Each row of a before or after table is a point. One or more steps were done to the points. Then noise was added and the rows were shuffled. The steps act on how far a point lies along the listed directions, d1 being the first. Write out the steps. A step turns or swaps two directions, mirrors them in a line or flattens them onto one, adds a multiple of one to another, or multiplies one. Angles are multiples of 10 degrees, from the lower direction toward the higher: turns from -170 to 170, lines from 10 to 170 but not 90. Use the fewest steps. Two steps may share a direction if one is a turn and the other turns, adds or multiplies; they go together, in the order done. Otherwise the lowest direction goes first.

Directions:
(1): [-30 -28]
(2): [ 28 -30]
Before:
[[  7  -1]
 [ -6 -54]
 [ 24 -37]
 [-39 -16]
 [ 13  25]
 [ 34  -4]
 [  5  16]
 [-15  -6]
 [ 37 -26]
 [ 23 -30]
 [-18  13]
 [-25  -5]]
After:
[[ -2 -29]
 [ 12  18]
 [ 27 -17]
 [  2 -60]
 [  1 -21]
 [ 37 -99]
 [-13  10]
 [ 27 -34]
 [-12  54]
 [  3   4]
 [ 33 -46]
 [ -9  34]]
Steps: add 1.5 times d1 to d2

Directions:
(1): [ 35 -43 -17  11]
(2): [-36 -39   8 -24]
(3): [  5 -10  52  25]
(4): [-30  -4 -20  46]
Before (14 x 4):
[[ 23 -27 -10 -15]
 [ 10 -33 -12  14]
 [ -9  -9  33 -24]
 [  0  64 -18 -60]
 [ 27  55 -19 -50]
 [-12 -24  -8   2]
 [-20 -30  18 -25]
 [ 34 -28  -5   2]
 [  7   4 -24 -57]
 [ 47  -3 -27  10]
 [ 60  37 -12 -21]
 [ 22  27  -8 -33]
 [  7  17  28 -29]
 [ 22  21 -23 -40]]
After, 14 rows:
[[ 17  22 -15 -37]
 [ 26  31 -28 -13]
 [ 17   6  47 -24]
 [  7 -33  60 -26]
 [ 10   6 -20  21]
 [ 14 -23 -28  31]
 [ 18  40  90 -39]
 [ 13  22  15 -48]
 [ 28 -14 -11  11]
 [ 40  19  40  -3]
 [ 19 -37 -16  11]
 [ 19  12  80 -32]
 [ 24   5  50  -9]
 [  6 -52  16  22]]
Steps: add 0.5 times d1 to d4; turn d2 and d3 by -150 degrees

Directions:
(1): [-21  13  -9  54  13  12 -48 -20  33]
(2): [ 41 -16  37   9  42  18  11 -46  -6]
(3): [ 30  25 -50  -5  48   2  19  23  23]
Before, 10 rows:
[[-21   8 -17   0 -35 -17   2  22  -5]
 [ -4 -19  35  -6 -24   4  -5 -19 -19]
 [  0 -20  16 -22 -26   1  21  -1 -22]
 [ -6 -17  26   9 -15  -2 -11 -16  -6]
 [-35  26 -26   9 -16  -9 -13  12  16]
 [-37   1 -10  27 -34   7 -28  10  19]
 [-13 -23  51  -9 -38   9  -6 -20 -23]
 [-15  11 -10   3 -16  -6  -6   3  10]
 [-29 -27  50  23 -42   7 -22 -35 -22]
 [  4 -21  25  -1  -4   7   3 -14  -5]]
After:
[[ 52   0  -5 -25  41  10  36  -2  -6]
 [-33  17 -27 -15 -44 -19   0  32   6]
 [ 64  -9 -12 -54  35   0  77  15 -28]
 [-59  33 -72  -9 -69 -36  -8  79   8]
 [ 60   6 -14 -41  48  13  52  14  -4]
 [ 47 -17  18  -8  45  17  26 -22   1]
 [ 39 -10   4 -23  25  -2  33  -1  -9]
 [-82  31 -47 -24 -86 -35 -11  65  -1]
 [-51   7 -46 -40 -84 -23  16  82  -7]
 [ 22   9 -35  -3  28  10  17  12  17]]
Steps: multiply d3 by 1.3; turn d1 and d3 by -130 degrees; multiply d2 by 3

Directions:
(1): [-47  10 -17   2   7  -8  49 -75 -19  -6 -10  10  17  21]
(2): [ 13   2  36  12  21 -36  31 -11  36 -29 -33 -49   0 -45]
(3): [ -1 -22 -38   7  -7  39  20  28  26 -56 -31  28  41  -8]
(4): [  0  43 -68  24  36 -35 -17  23 -30   2 -18 -13   3 -15]
(5): [ -8 -36  -8 -18  55  44  40  22 -24  31  10 -39  -1  -6]
(6): [-52   6   9 -10 -44 -23   4  37  -6  16  16 -35  59  -8]
Before (10 x 14):
[[ 64 -37  36 -15  76  42  27 -77   6 -14 -19  25 -67  10]
 [-30 -55 -14  -6   3  65  40  -4  21 -44 -21  10  27   9]
 [-32 -33  33 -30  18  35  13 -40 -15  36  15  -5 -20  12]
 [  3  22  29   0 -41 -51 -30 -30  13  -3  16  28 -17  11]
 [  9 -33  22  -9  26  39  -1 -40   2 -28 -12  11 -34   7]
 [-35   1  14   8  14  16  59 -12 -29  14   6 -32  -7 -20]
 [ 99 -30  81 -16  -8  18 -51  81  60  -2   5 -30 -49 -38]
 [ -8   3  18  -8  32  20   2  16 -43  56  13  -8 -20   6]
 [  2   0  11   1   2 -32   1  -3 -19  10  34 -16 -30   7]
 [-21 -17 -19  -7 -11  50  17   7  -1 -31 -30  32  41  -2]]
After, 10 rows:
[[ -9 -18   9 -16  21  32  24 -20 -20   1 -15   0   6  -6]
 [-43 -24  16 -18  22  17  35 -35   7  -8 -24 -25  11  -9]
 [ -7  -6  19 -10   9  28   8  15 -15  15 -12  21   4   5]
 [  4  -7  -3  10  -9 -21   2  -2  -3 -18  18   1 -14   5]
 [-30 -32  -3  -2  33  22  39 -13   0 -15 -19 -45   7  -6]
 [  1  30  27  -1 -40 -63 -21 -33  19 -14   6  22  -5  -5]
 [-49  -7  26  -9  -8 -11   8   4  -6 -15  -8 -50  39 -16]
 [ -5   4 -22  20  34  24  47  -3 -27 -15 -15  -5 -15 -22]
 [ 69 -26  81 -11 -28  -1 -43 108  63  -5  -1 -52  -5 -49]
 [-68  -6  21 -24 -19 -35  32  33  -2   1 -10 -70  97 -34]]
Steps: turn d2 and d4 by 60 degrees; turn d1 and d4 by 20 degrees; flatten d3 and d5 onto the line at 70 degrees; multiply d6 by -1

Directions:
(1): [ 67 -20 -46  30 -20 -15  19  31  18  31 -28 -21  -5   3  37  19  21 -40
  27 -14  34   0  15  44]
(2): [ -3 -13 -15  19   0 -21 -13 -10 -80  52  -7 -38 -51  11  16 -22  -4  28
 -29  30  22 -33 -26 -13]
Before:
[[-41  15  21 -32  44   7 -28 -23 -18  -5  19  23   4  -1 -32  -9 -34  41
  -21  11 -28  10   7 -30]
 [-45  29  31  -8  17   7   0 -13   9 -28   5  17  12 -13 -20 -16  -5  12
  -27   4 -31   5  -1 -20]
 [-10  15  -8   6 -15  21   3  12  38 -18   1  15  24   5   1   8 -15 -16
   33 -18  -8  23  29  19]
 [ 54  -6 -16  20  -5 -15  21  20  14  28 -28  13  15  23  29   1  16 -35
   41  -6  43   5  22  35]
 [-11   6  26 -12  10   0  -9  -8   1  -3   3  28  16  16   4  -8  -1   6
    1   0  -7   7   8 -27]
 [-71  -2  23  -7  17  -5 -41 -48 -97  27  30 -16 -25  11 -10 -32 -30  51
  -46  36   1 -19 -19 -39]
 [ 56 -17 -51  26 -39 -26  -6  32 -32  59 -27 -29 -41  14  44 -11  22 -23
    3  19  42 -15   5  23]
 [ 38 -15 -22  13 -17   0  13  22  14  31 -15 -23 -13  -4  28  26  -1 -25
   12 -23  36  -2  13  36]
 [ 53  -6 -16   7 -22   7  30  25 102 -42 -14  37  43 -11  26  36  31 -62
   67 -26  12  40  29  42]
 [ 46  -1 -31  17 -15  -3  20  29  45  -2 -26  -9  15   3  22  29  30 -35
   19 -25  23  11  21  55]
 [ 36 -22 -22  -3 -17  10  13  28  34  12 -10   6  26   0  31  16  12 -23
   29   8   8   2  20  42]
 [-44  14  46 -38  31   2  -5 -16  50 -60  30  42  30 -22 -43   5  -2  12
   11 -19 -57  22  22 -23]
 [  6  -6  -2   5   6  -2  16  14 -38  41 -22 -16 -22  11  13  -5  11   4
    0  10  18 -24  -3  12]]
After:
[[  37  -19  -20   -7  -15    9   19   32   49    0   -8    8   30    0
    28   21   11  -21   31    4    2    8   26   47]
 [ -36   11   18  -28   44    0  -32  -21  -32    7   16   17   -6    8
   -32  -18  -38   48  -29   23  -24    5    3  -36]
 [  49  -13  -50   19  -42  -17    0   36   -8   41  -19  -23  -22   15
    43   -8   19  -29    8    8   37   -4   12   27]
 [ -11   15  -15    4  -19   26    1   12   39  -21    1   17   24    1
    -7   12  -16  -21   28  -22   -6   26   32   20]
 [  64   -3  -16   14   -3  -10   19   23   30   12  -24   18   27   18
    29    6   23  -39   46  -13   41   12   34   37]
 [  41  -12  -14   11  -15    9   11   23   23   17  -19  -19   -3   -6
    17   32   -5  -30   10  -24   28   -3   14   44]
 [ -50   29   28   -5   22    7   -4  -10    0  -21    8   11    2   -8
   -19  -23   -9   19  -30   11  -26   -3   -6  -19]
 [ -69   -5   21    6   20  -10  -45  -51 -112   33   30  -24  -38   14
    -3  -39  -31   59  -54   42   14  -29  -26  -43]
 [  46   -3  -23   16  -17    5   17   29   64  -19  -27    1   25   -4
    20   34   32  -36   23  -33   15   16   26   59]
 [ -16    8   17  -14   14   -3   -9   -7   -2    0    2   27   12   10
     5   -9   -7   15   -1    1   -3    5    4  -32]
 [   7   -5    0   -2    7    4   15   11  -36   37  -24  -16  -20    9
     6   -1    8    5   -1    5   16  -19   -4   21]
 [ -41   10   51  -30   30   -3   -8  -16   35  -51   28   32   20  -23
   -40   -3   -1   16    0  -15  -50   16   20  -26]
 [  51    0  -11    9  -19    9   32   23  122  -56  -14   49   55  -13
    22   37   33  -70   76  -31    7   51   35   48]]
Steps: add -0.3 times d1 to d2
